Each row of a before or after table is a point. The points were changed in one or more steps. Then noise was added and the rows were shuffled. The steps act on columns, c1 being the first. Write out the steps. A step turns or swaps two columns, mirrors them in a line or flattens them onto one, adds a multiple of one to another, or multiplies or shifts one. Angles are multiples of 10 degrees, from the lower column toward the higher: turns from -170 to 170, lines from 10 to 170 but not 90. Use the fewest steps. Two steps may share a column if one is a turn and the other turns, adds or multiplies; they go together, in the order done. Otherwise the lowest column goes first.
(in the rows, 100 means zero)

Before (13 x 2):
53 150
89 120
135 71
27 114
125 47
66 24
121 128
74 116
120 141
131 136
128 143
110 38
83 27
After, 13 rows:
151 122
130 139
161 110
177 64
62 130
80 93
85 25
174 83
51 52
62 118
83 68
54 130
71 122
Steps: turn c1 and c2 by 90 degrees

Before (11 x 3):
105 65 65
85 91 109
108 108 99
88 76 54
64 125 159
123 137 78
72 111 103
129 86 136
116 117 64
85 139 115
70 140 158
After:
85 139 129
124 137 56
105 65 61
65 125 195
71 141 189
89 75 66
107 107 91
72 111 131
129 86 107
116 116 48
84 92 124
Steps: add -1 times c1 to c3

Before, 9 rows:
87 102 116 137 100 85
88 101 147 64 91 118
94 124 63 113 62 141
106 77 114 109 60 87
110 127 79 144 114 78
105 126 99 101 112 125
70 115 74 93 96 95
158 106 79 68 107 41
157 64 116 68 146 92
After:
106 111 102 100 126 141
155 106 95 138 106 5
70 96 111 121 114 90
89 99 114 64 103 73
93 64 135 115 122 165
112 115 145 80 126 67
108 61 95 83 79 80
156 149 70 115 62 87
89 90 37 98 99 129
Steps: swap c2 and c5; turn c3 and c4 by -140 degrees; multiply c6 by 1.6

Before (10 x 9):
60 42 80 88 97 69 50 162 135
126 71 84 116 95 117 101 150 50
151 100 100 77 100 83 195 124 110
156 79 72 77 110 128 15 123 90
60 101 95 122 67 80 120 87 130
60 148 51 134 116 86 157 107 84
84 126 102 105 111 158 98 134 106
97 127 104 76 103 74 103 114 68
74 97 50 93 57 124 94 149 97
94 162 106 143 90 65 160 167 122
After:
152 99 100 100 75 129 198 135 109
60 41 80 97 89 48 52 181 134
93 163 106 86 143 93 162 188 123
61 99 97 63 119 89 120 83 129
128 71 85 95 113 121 103 163 50
74 98 50 56 94 122 91 167 96
61 147 50 116 137 115 157 109 84
83 127 102 113 104 160 98 145 106
94 127 106 104 75 72 101 119 68
157 81 71 109 77 86 17 130 91
Steps: swap c4 and c5; add 0.5 times c7 to c6; multiply c8 by 1.3

Before:
109 83 99 80 108 100 63 105 104 68 93 106
71 86 92 94 88 84 99 87 98 119 89 116
109 93 93 81 101 112 101 105 81 104 74 110
108 89 78 95 106 107 109 99 87 83 117 118
96 150 103 103 88 71 79 111 108 100 96 62
92 81 111 79 99 111 97 83 96 119 105 119
117 83 85 101 91 90 99 37 85 106 94 100
109 86 91 85 105 103 117 108 155 116 88 119
113 99 133 136 73 113 101 93 145 86 87 119
103 98 156 195 104 90 125 89 118 121 103 66
120 88 88 103 73 92 103 114 103 110 120 64
119 102 92 95 118 113 99 103 89 126 122 121
105 90 105 114 95 79 84 103 102 121 87 126
118 91 124 91 94 71 116 107 105 101 108 114
After (14 x 12):
120 118 92 88 118 113 99 103 89 126 107 123
103 64 156 127 104 90 126 89 118 121 184 50
70 86 92 93 89 84 99 87 99 119 90 118
113 77 133 118 73 113 101 94 146 86 125 109
96 128 103 142 88 71 80 111 108 100 101 61
109 89 91 91 104 103 117 108 155 115 81 121
110 92 98 85 108 99 63 105 103 68 79 106
118 103 124 86 93 71 116 107 105 101 96 107
120 104 88 81 73 92 102 114 103 110 113 68
117 85 85 90 91 90 99 36 85 106 98 105
108 107 78 80 105 107 109 99 87 83 104 124
91 99 111 76 98 111 97 82 96 118 84 115
106 80 105 104 95 79 84 103 102 121 106 125
109 86 93 103 101 113 100 105 80 104 71 112
Steps: turn c4 and c11 by 60 degrees; turn c2 and c4 by 50 degrees; add -0.3 times c3 to c12
